Every row gives one point. Any point is a mix of the corners, with weights that add up to 1. It lies inside the corners' shape when no weight is negative. Is each point inside? If not, which corners have a negative weight?
In the rows, 128 means zero.

Corners:
(1): [172 140]
(2): [139 190]
(3): [130  74]
Points:
[159 188] => outside (3)
[142  86] => outside (2)
[147 173] => inside
[137 112] => inside
[163 116] => outside (2)

Corners:
(1): [116 108 146 151  94 148 158 120 151]
(2): [174 126 149 144 111  97 144 135 141]
(3): [109 116 173 141 102 152  85 107  96]
(4): [101 157 155 133 141 157 111 105 111]
(5): [167 153 165 118  92 117 101 163 114]
(6): [134  83 171 134 119 131 127 153 126]
(7): [132 119 100  56 116 106 176 125 138]
(8): [127  73 107 109 133 214 104 100  97]
(9): [  7  73  73 122 150 122 129 102  62]
(10): [128  83  94 121 161 118 105 121 149]
Points:
[119 106 147 141 121 142 118 126 121] => outside (7)
[128 120 156 128 102 151 139 126 133] => outside (2, 9, 10)
[136 131 168 134 105 116 132 138 121] => outside (8, 10)
[121  97 137 121 106 158 115 120 103] => outside (4, 10)
[138 116 137 117 122 122 118 135 115] => outside (1)

Corners:
(1): [148 107  94  80 106 115 183 181  86 142 176  93  75  83 202 162 102 129
 155 147]
(2): [ 72 209  66  78 165 148  86 153  91  98 156  90 175 108 113  90  94  91
 166 107]
(3): [111 121 117 123  82 125 188 176  89 131 159 148  53 158 124  81 159 187
 100 200]
(4): [134 106 114  88 119 153 177 143  77 143  83  72 187  94  77 113 186 141
  88  99]
(5): [169  77 168 186 116 215  64  76 162  79 165  72 172 116  82 186  86 140
  95 105]
(6): [ 94  93 166 113  71 185  76  87 141 100 111 143 112 112 133 184 102 184
 199 125]
(7): [ 73 110 146  98  78 205 149  72 112 167 137  92  96 151 181 158 134 171
 181 116]
(8): [147 112 126 192 133  92 187 163 122  79 136 153 103 154  80 143  53  58
 178 178]
(9): [133 166 180 185 139 130  97 109 211  79 166  81  84  73 102  75 123 131
  68 200]
(10): [159  80 136 127 134 182  91  73 138 168 128 117 165 182  62 155 105 144
 175  60]
(11): [104 183 103 104 125 119 129  79 174  74 180 128 115 149 131  89 122 182
  74 181]
(12): [102 166 116  64 184 126  98  84 132  85 192 152 167 152 128  86 158 114
 110 105]
(13): [127 131  87 198 166 155 145  72 178  80 155  78 112  82 149 112 179 105
 156 163]
(14): [121 191 104 158 162 206  73 120 142 100  83  70 104 130 160 136 166 145
 154  62]
(15): [103 187 106  94  98 167  98  92 222  86 142 144 124 140 145 162 189  89
 170 161]
(16): [138 143  93  72 126 137 180 173 112 148  76 138 210 183 186 105 143 142
 135 180]
(17): [ 67 116  53 195 165 137 158 170  72 196  71 146 140 141 128 164 130 120
 134 113]
(18): [178  96  70 179  77 110 155  75 184 112 200 144 181 101 129  75  81  70
 122  68]
(19): [146 185 141 101  93 193 124  74 150 114 181 145 157  80 104  99 109 165
 104 134]
(20): [135  73 100 115  40 126 150  46  51 184  93 113  67 138 157 121 120 128
 167 135]
(21): [162  92  83  74  84 171 174 114 165  89  75 151 142 135  96  96 113  80
 101 149]
Points:
[122 119 116  90 112 136 167 159 116 136 123 133 163 116  95 106 129 115
 124 139] => outside (5, 11, 13, 14, 20)
[133 126  69  99 114 131 171 145 100 145 100 148 161 145 146 112 142 108
 162 126] => outside (5, 7, 9, 11)
[113 130  99 151 136 146 139 123 124 124 128 120 132 125 124 130 126 118
 139 134] => inside
[126 126 105 121 114 157 138 110 125 122 134 124 136 130 127 128 125 131
 143 127] => outside (9)
[ 89 157 102  99 130 180 109 131 101 110 117  91 125  88 130 123 149 121
 138 120] => outside (8, 10, 11, 16, 18)
[133 112 113 131 115 145 146 109 140 120 131 118 126 140 137 127 136 129
 134 135] => outside (2, 19)
[128 136 105 111 106 147 135 104 123 116 158 120 143 133 141 122 116 129
 155 118] => outside (9, 17, 21)
[128 104  98 103  87 163 151 120 108 139 109 122 157 128 118 152 103 128
 149 117] => outside (3, 9, 12, 13, 14)

Corners:
(1): [157  91  85 126 162 138 123 117 128 174 125 120  72  99 164 146 156 109
  60  89]
(2): [159 114 138  71 168  50 144 131 168 127  93 149 107 118 112 123  84 122
  85  86]
(3): [ 95 182 133 111  67 150 102 137 193 102 126  75  85 125 119 121 171 180
 152 135]
(4): [ 69 155 104 189 155 140  88  49 120  94 101 142 139 136 233  75  95 137
 199 139]
(5): [168 129 137 129 102  87 165 149 130 179 155 143 125 166  92 115 162 136
 154  79]
(6): [ 70 160  83 163 162 168 112  88 171 116 122 169 124 185 216 182 129 114
 131 158]
(7): [ 85 162 138 190  84 126 150 137 181  98 169  99 128  95 177  97 134 120
 108 118]
(8): [ 89 178 177 173  80 113 153 144 156 118 117   7 161 173 160  50 181 118
 121 144]
(9): [117 169 172 106 138 137 166 102 169  44 167  84 137 134 195  89 197 136
 152 172]
(10): [144 184 145 117 126  63  95 121 100 170 122 159 101  95 124 137 163  96
  92  62]
(11): [130 133  76  94  81  74 118 204 104 124  81 113 152 142 141 125 138 114
  95  55]
(12): [114 137 171 170 120  98 144 100 175  95 143 111 147  82 102  85 205 130
 126 165]
(13): [ 54 127 114 121 141 186 114  63 164 116 154 115 161 140 181 115 166  75
 149  80]
(14): [136 173 101 122 208  75 140 167 130 150 174 126  91 137 123  90 162  91
 142  94]
(15): [ 88 163  76  97 137  92 169 125  70 169  97 141 121  92 105 148 118 104
 113 122]
(16): [ 83 131 159 117 146  56 160 114 124 153  93 157 114  97 124 187 148 116
 151  46]
(17): [163 160 117  92 164  80 134 212 127 163  98 153 197  72 105 136 138 109
 134 112]
(18): [105 203 119 176  56  88 105 145 195  95 203  15 163 154 173 109 171 187
 125 179]
(19): [145 125 124 134 161  82 100 160  72 108 110 140 123  80 101 151  87  91
 136  66]
(20): [ 93 121 168 103 137 116 104 193 100 143 155 128 117 132 133  87 133 145
  91 102]
(21): [103 121 180 164  63 112 127 126 205 119 175  81 137 106 146  97 185 106
 166 208]
Points:
[101 148 119 135 141 127 125 116 148 123 134 129 127 139 165 128 145 117
 130 122] => inside
[115 130 127 135 132 109 120 118 158 130 137 115 108 132 149 119 141 119
 114 101] => outside (9, 15, 17)
[ 95 166 140 158  91 117 130 107 158  93 152  60 117 114 160  94 183 123
 137 135] => outside (2, 5, 6, 17, 20)
[121 161 130 150 134  94 127 123 146 142 130 122 113 109 135 125 147 124
 131 126] => outside (9, 11, 13, 20)
[118 142 134 126 152  98 133 129 130 141 129 127 133 123 140 121 147 110
 126 121] => outside (3, 7, 11)
[116 157 119 146 129 105 139 122 159 146 131 122 135 114 138 126 152 115
 133 127] => outside (9, 11, 19, 20)
[108 156 122 137 138 109 124 126 145 122 135 113 122 128 153 105 144 123
 140 117] => inside

Corners:
(1): [ 96 144 130 147 123 131 107 144 137 132 107 113  70 172 152 124 121 151
 138  95]
(2): [137 148 129 168 113 140 153 123 143 112 105 143 103 124 112 126  92 150
 102 145]
(3): [135 133 124 125 126  37 161 138 130 128 136 124 123  91 138 104 122 153
 138 155]
(4): [113 120 121 122 147 159 103 159 134 141 116 151 136 112 109 119 150 130
 115 154]
(5): [111 135 141 129 128 136 122 128 115 125 160 124 121 108 106 150 160 141
 131 137]
(6): [125 103 145 150 139 142 137 145 117 132 123  90 105 103 149 131 134 140
 125 162]
(7): [138 115 138 124 110  96 151 127 115 151 105 112 119 249  88 153 160 124
 140 132]
(8): [125 138 145 133 101 137 164 140 147 110 126 148 138 105  98 105 133 154
 129 100]
(9): [114 129 119 177 143 150 151 147 129 100 166 146 142 115 115 118 152  75
 139 157]
(10): [142 142 169 127 150 119 167 155 106 142 135 152 140  96  96  96 163 159
 170 157]
(11): [104 138 111 133  80 141 128 136 128 136 127 124 140 113  94 119  55 137
 109  60]
(12): [112 144  64 125 135 135 133 150 145 139 124 139 136 118  98 147 150 149
 106 146]
(13): [165 112 148 121 126  93 158  99 130 142 134 114  94 130 143 173 119 103
 158  99]
(14): [101 134 153 124 139 138 142  69 119 127 121 137 128 114 149 115  95 157
 146 141]
(15): [123 120 117 122 115 152 112 120 133 150 183 113 138 131 111 112 158 117
 120 145]
(16): [108 140 143 164 131 138 146 100 134 135 116 155 135 165 102 127 141 154
 113 109]
(17): [104 141 148 103 133 149 152 130 145 142 121 129 138 125  90 123 160 149
 111 132]
(18): [143 135 133 148 124 139 156 116 127 116 144 149 141 187 118 124 104 145
 126 121]
(19): [178 156 145 140 127  79 158 110 145 140 156  54 138 137 116 147 152 146
 163 132]
(20): [105 137 129 115 122 133 125  71 110 104 101 141  98 154  86 116 156 149
 102  59]
(21): [153 155 163 152 122 141 163 148 127 137 119 131 130 106 164 105 136 129
 138 148]
Points:
[133 133 148 123 122 115 137 120 122 141 119 105 110 128 128 127 127 144
 137 127] => outside (8, 9, 12, 16, 18)
[126 140 136 144 122 125 147 131 130 125 127 127 118 120 120 129 124 142
 129 114] => outside (4, 7, 14, 15)
[119 128 135 135 138 125 141 137 129 137 129 131 117 133 131 129 142 136
 132 155] => outside (8, 11, 19, 20)
[121 135 136 136 121 131 139 131 130 127 132 128 121 124 115 126 134 142
 130 122] => inside
[126 133 135 133 131 135 135 139 130 135 126 135 129 121 121 119 139 135
 128 139] => inside
[125 128 138 136 122 148 149 123 127 129 134 131 130 125 112 125 135 135
 125 129] => outside (1, 3, 4, 19)
[127 136 136 137 127 122 143 125 127 133 128 127 123 136 118 126 131 141
 133 131] => outside (8)

Corners:
(1): [131 132 107 146 131 158 121 152  91 145  87  79  78 139  89 135  84 104
 144 206]
(2): [136 152 127 168 195  91  78  80 155 132 140 153 157 126  89 113 155  96
 104 111]
(3): [210 117 143 151 181  83 170 106 137  60 181 150 106 104 131 134 146  80
  59  75]
(4): [ 99 145 165 196 158 161 182 111 170 104 149 147 147 213  76 151 150 187
 174  91]
(5): [130 147 103 147 189 165 139 159 107 148 105 129 164 177 167 119  99 146
  80 120]
(6): [143 168 155 135 161 122 202  92 130 143 170 126  81 133  82 123 157 157
  75  73]
(7): [210 167  92  69  84 102 209  79  75 169 151  70 139 182 114 111 157 146
  95  72]
(8): [ 95 103  91 201 135 176 118 188 207  60 157 114 136 194 179 170  96 103
  46 160]
(9): [142 144 176 213 100 147 103 168  89 133  80 130  97 103  50 133  51 190
 171 211]
(10): [130 177 162 207 112 101 185 168 105 106 137  90  96 184  96  94  98 210
 152 123]
(11): [113 130 112 162 109 187 194  71 175  59 150 216 118 188 104 158 153 110
 140 151]
(12): [158 146 153 138 176 134 105 156 134  79 129 173  77 184 128 104 159 111
 101 114]
(13): [117  89 128  85 159 156 161 204  84 160 163 137  79 107 112 105 100 143
 156  41]
(14): [169 134 157 115 159 161 183 111 145  98 167 145 149 130  91  86 123 185
 150  91]
(15): [ 97 110  91 154  59 158 195 177 204  68  97 117 177 217 141 119 143  77
  98 168]
(16): [126 132 159 120 139 116 103 139 142  54  79 163  74 155 112 124  77 120
  99 175]
(17): [132 179 144 119 199 153 136 194  99 166  81 115  72  52  46 173  72 193
 172 156]
(18): [129 151 110  92 193 163 167  55 114 127 103 146 104  79 129 156 201 119
 160  65]
(19): [155 195 198 175 124 140 145 145  82 141 160 130 140 106  75 102  54 183
 154 130]
(20): [217 165 173 190 118  82  86  27 198 130 142 168 138 178 100  83 140  74
 167 157]
(21): [189 120 149  73 125  45  99  68 157 178 204 129 188 103 161 118 149  76
 122 137]
Points:
[155 121 144 132 147 113 131 150 146 103 159 132 127 151 137  82 111 105
  90 111] => outside (4, 7, 9, 11, 17, 18)
[142 149 130 159 141 128 148 108 144 106 123 136 114 158 111 136 137 125
 119 138] => outside (13, 14, 19)
[142 146 138 152 147 146 141 142 125 111 117 136 117 143 101 126 105 147
 133 136] => outside (6, 21)
[151 144 135 142 134 130 155 117 135 119 143 131 119 141 103 127 134 129
 130 120] => outside (5, 16)
[158 151 146 142 134 121 144 117 123 124 132 135 116 138 101 113 118 132
 132 131] => outside (4, 8)
[147 156 151 155 143 134 139 129 126 124 138 135 128 135 102 119 105 142
 131 129] => inside
[143 138 130 139 144 129 146 117 139 117 135 135 117 152 115 126 136 126
 123 121] => outside (19)
[154 146 148 140 152 130 139 116 125 118 142 146 123 132 109 125 122 143
 138 109] => outside (1, 6, 15)

Corners:
(1): [168  99 144 158  91 143 146 172 111  95  91  99 101  76 115  85 193  88
 134 105]
(2): [107 139 139 119  91 115 174  91 170  95 139 142 104 127 139 121 149  91
 117 120]
(3): [134 139 108 153  97 148 131 131  96 137 147 121 135 123 132  90  95 114
 129 135]
(4): [131 115 138 154 130 147 129 123 103 140 171 140  99 140  75 179 123 161
 126 158]
(5): [126  57 114 132 158 132 113  98  97 155  86 119 157 171 162 115 140 168
 135 146]
(6): [135 105 106 204 169 151 156 111 108 116 131  70 148 155 112 151  72 159
 166 122]
(7): [129 114 120 116 114 165 144  98 138 142 149 144 143 165 107 145 170 195
 128 113]
(8): [149 148 102 128 113 137 140 136  75 107 109 152  91 121 128  95 151 116
 155 111]
(9): [125 102 114 109  68 166 130 151 129 128 131  96 117 171 133 135 144 143
  73 196]
(10): [111 160 102 142 147 153 113 129  87 113 142 135 110 116 102 106 134  91
 128  87]
(11): [156 122  99 150 196 120 112 135  73 179  96 100 122 154 137  70 128 202
 126 107]
(12): [100  98 140 135  68 122 139 119 160  99 134 119 144 153 101 179  87 119
 129 118]
(13): [129  66  97 122 167 143 146 152 109 119 115 110 176  89 129  92  90 126
 116 165]
(14): [160  90 111 126  90 188 102 132 147 117 123 144 128 120 141  54  98 126
  98 167]
(15): [114  90 113  83 171 130 112 114 162 163 134 145 159 122 139 140 107 145
 145 165]
(16): [126 119 125 140 156 165 147 102 122 115 162 147 147 131 155 187 112 132
 116 110]
(17): [ 69 164 118 109 134 147 143 167  86 138 100 137  81 157 163   7 103  94
 144 128]
(18): [135 121 130 116 160 137 127  93  65 151 158  88  91 140 118 119  95 122
 139 106]
(19): [127 109 148 144 127 133 110 132 113  94 142 131 143 122 110 128 158 174
 156 122]
(20): [131 134 135 133 119 181 114 148  52 142 118  96 109  81 106 135 107 133
 111 162]
(21): [126 122 121 118 177 130 146 143 128 137  93 142 179 180 141  90 126 156
 139 145]
Points:
[129 117 122 130 127 140 132 130 111 126 123 123 122 133 123 105 128 133
 133 133] => outside (16)
[133 118 116 131 135 149 137 127 107 132 124 123 124 131 131 108 126 131
 125 136] => outside (12, 19)
[128 129 126 131 120 138 134 127 122 126 136 134 116 140 122 120 135 133
 127 120] => outside (5, 6, 13, 20)
[114 125 117 127 133 159 119 115 114 128 124 140 143 153 144  98  92 134
 144 126] => outside (1, 2, 4, 9, 11, 13)
[125 115 121 142 133 150 135 131 113 126 125 123 134 139 126 116 125 143
 126 131] => outside (8, 15, 18)
[144 115 130 152 114 149 130  96 140 121 175 111 113 135 110 164 120 140
 118 109] => outside (5, 8, 13, 17, 20, 21)
[129 105 122 136 134 145 134 126 118 130 119 130 140 134 130 117 124 150
 132 138] => outside (9, 10, 18)
[131 113 117 131 141 144 130 126 111 132 125 127 133 128 128 111 119 139
 133 131] => outside (9)

Corners:
(1): [133 108 140 118 140 116 175 133 134 127 143 107 122 162 103 124 142 122
 124 149]
(2): [116 146 184 141 120 112 122 126 108 144 115 131   7 131  93 145 105 131
 111 127]
(3): [173 121 167 145 110 114 129 147 156 157 127 113 163 149 115 147 132  75
 147 144]
(4): [101 176 110 104 132 119 102 151 143 174 116 140 141 122 122  86 116  87
 135  92]
(5): [ 99 100 128 116 153 126 195  91 122 110 132  92 141 151 120 161 135 116
 105 169]
(6): [ 98 141 147 136 150 138 110 117 140 173 122 131 131 124 164  99 138 133
 142 141]
(7): [105 108 143 119 116 115 143 101  81 118 131 148 114 146 109 133 134 148
  89 130]
(8): [218 116 133 109 120 137 107 154 111 154 135  62 167 143 114  78 134  70
 138 125]
(9): [164 119 119 117 115 121 120 126 131 103 137 144 139 119 131 138 136 139
 114 122]
(10): [144 182 119 168 133 152 140 148  39 102 116 105 146 158 103 141 111 114
 112 136]
(11): [ 75 102 114 105 151  98 145  58 149 136 122 146 125 148 129 138  92 165
  93 166]
(12): [127 131 106 125 127 130 149 138 113 122 121 137 152 153 127 125 129 142
  85 141]
(13): [ 97  88 110 146 137 129 181 124 134 151 139 153 134 147 101 152 121 111
 125 129]
(14): [ 90 109 150 116 136 123 153 124 158 136 121 129 156 113 137 121 123 145
 135 153]
(15): [ 89 122 116 111 119  98 133 126 147 128 174 120 145 127 130 146 128 170
  75 154]
(16): [ 89 127 127 101 163 134 130 113 140 131 127 151 103 121 118 108 133  75
 107 145]
(17): [116 159 119 180 124 140 116 128 138 131 103 119 160 117 133 114 127 125
 140 107]
(18): [103 114 111 173  77 128 152  77 163 126 121 156 139  87 115 171 139 166
 128 148]
(19): [118 101 118 142 135 111 132  85 100 105 110 114 156 110 169 102 141 135
 127 161]
(20): [ 89 113 100  94 129 126 124 141 122 122 127 124 152 158 132 117 134 142
 125 132]
(21): [133 107 139 115  71 140 149 163 117 113 160 109 136 155 109 114 136  60
 133  99]
Points:
[ 92 134 141 127 112 125 124 131 147 147 124 136 132 119 134 117 135 114
 130 125] => outside (1, 8, 9, 10, 11, 13)
[119 126 130 126 128 127 138 127 126 136 131 125 133 139 118 126 128 119
 119 133] => outside (19)
[117 134 136 131 124 128 131 134 128 145 128 126 129 141 117 122 123 114
 123 130] => outside (5, 9, 19)
[135 130 139 135 121 129 135 129 124 130 121 118 136 132 122 124 134 112
 130 136] => outside (11, 13, 15)

Corners:
(1): [106 145 131 135 119 122 103 165 114 111 121 132 106 128 107 131 138 109
 153 118]
(2): [106  86 143 168 130 135 103 176 139 128 129 139 121 117 109 121 106 130
 132 126]
(3): [127 134 131 108 138 143  93 115 137 124 131 105 162 110 141 144 105 123
 132 125]
(4): [125 132 103 121 112 130 131 121 128 125 121 106 125 108 136 109 136 114
 105 133]
(5): [ 92 125 148 123 122 133 124 144 122 150 125 141 115 139 102 102 135 128
 135 143]
(6): [ 77 142 113 119 112  98 232 118 126 165 122 139 105 173  80 152 150 117
  94 122]
(7): [ 93 131 147 133 143 108 143 106 125 156  73 115 107 124 109 146 125 119
 144 156]
(8): [115 146 135 113 118 110 108 110 120 151  92 119 138 137 130 134 122 118
  99 136]
(9): [131 118 131 138 133 126 118 156 141 142 125 125 155 133 153 137 137 142
 120 137]
(10): [143 147 136 113 113 115 110 112 115 137 139 105 115 125 122 150 130 101
 153 146]
(11): [114 123  85 111 101 125 114 109  95  91 122 103 102 133  95 140 139 119
 146 135]
(12): [ 97 108 137 134 123 119 114 123 115 136 117 123 102 128 105 150 137 116
 144 116]
(13): [113 142 143 164 128 115 117 132 137 135 133 157 115 119 116 121 132 121
 155 141]
(14): [175 128 127 111 135 112 119 103 148 153 138 101 249 119 120 127 111 110
  99 121]
(15): [142 136 140 111 112 126 112 140 115 140 124 140 157 114 117 146 132 139
 129 135]
(16): [120 137 152 154 115 143 112 137 123 123 142 119 136 118 132 135 121 147
 151 134]
(17): [119 110 144 117 106 129  93  93 110  61 143 109  96 120  88 144 122 110
 149 149]
(18): [112  94 127 146 174 139 123 152 114 146 127 108 115 127 141 124 121 121
 118 129]
(19): [162  77  97 145 157 182 102 160 125 125 125 111 120 136 114 119 142 125
 140 119]
(20): [125 135 156 119 126 121 134 107 141 143 124 116 145 122 113 121 115 175
 128 135]
(21): [130 138 136 112 100 142  97 128 105 100 137 126 123 119 157 136 117 112
 148 121]
Points:
[110 127 133 134 124 127 117 129 121 128 116 124 115 126 121 135 128 128
 133 132] => outside (5, 10, 14)
[118 132 134 129 122 122 123 123 120 132 121 123 123 128 118 132 131 123
 134 136] => outside (2, 3)
[ 89 138 130 120 125 108 140 117 119 139 104 129 105 134 104 137 137 123
 127 139] => outside (2, 10, 14, 16, 19, 21)
[125 124 136 127 126 127 119 123 125 136 124 120 136 125 122 134 125 124
 127 134] => outside (1, 11)
[120 124 133 129 125 125 120 132 123 136 124 123 130 127 117 135 127 122
 129 131] => inside
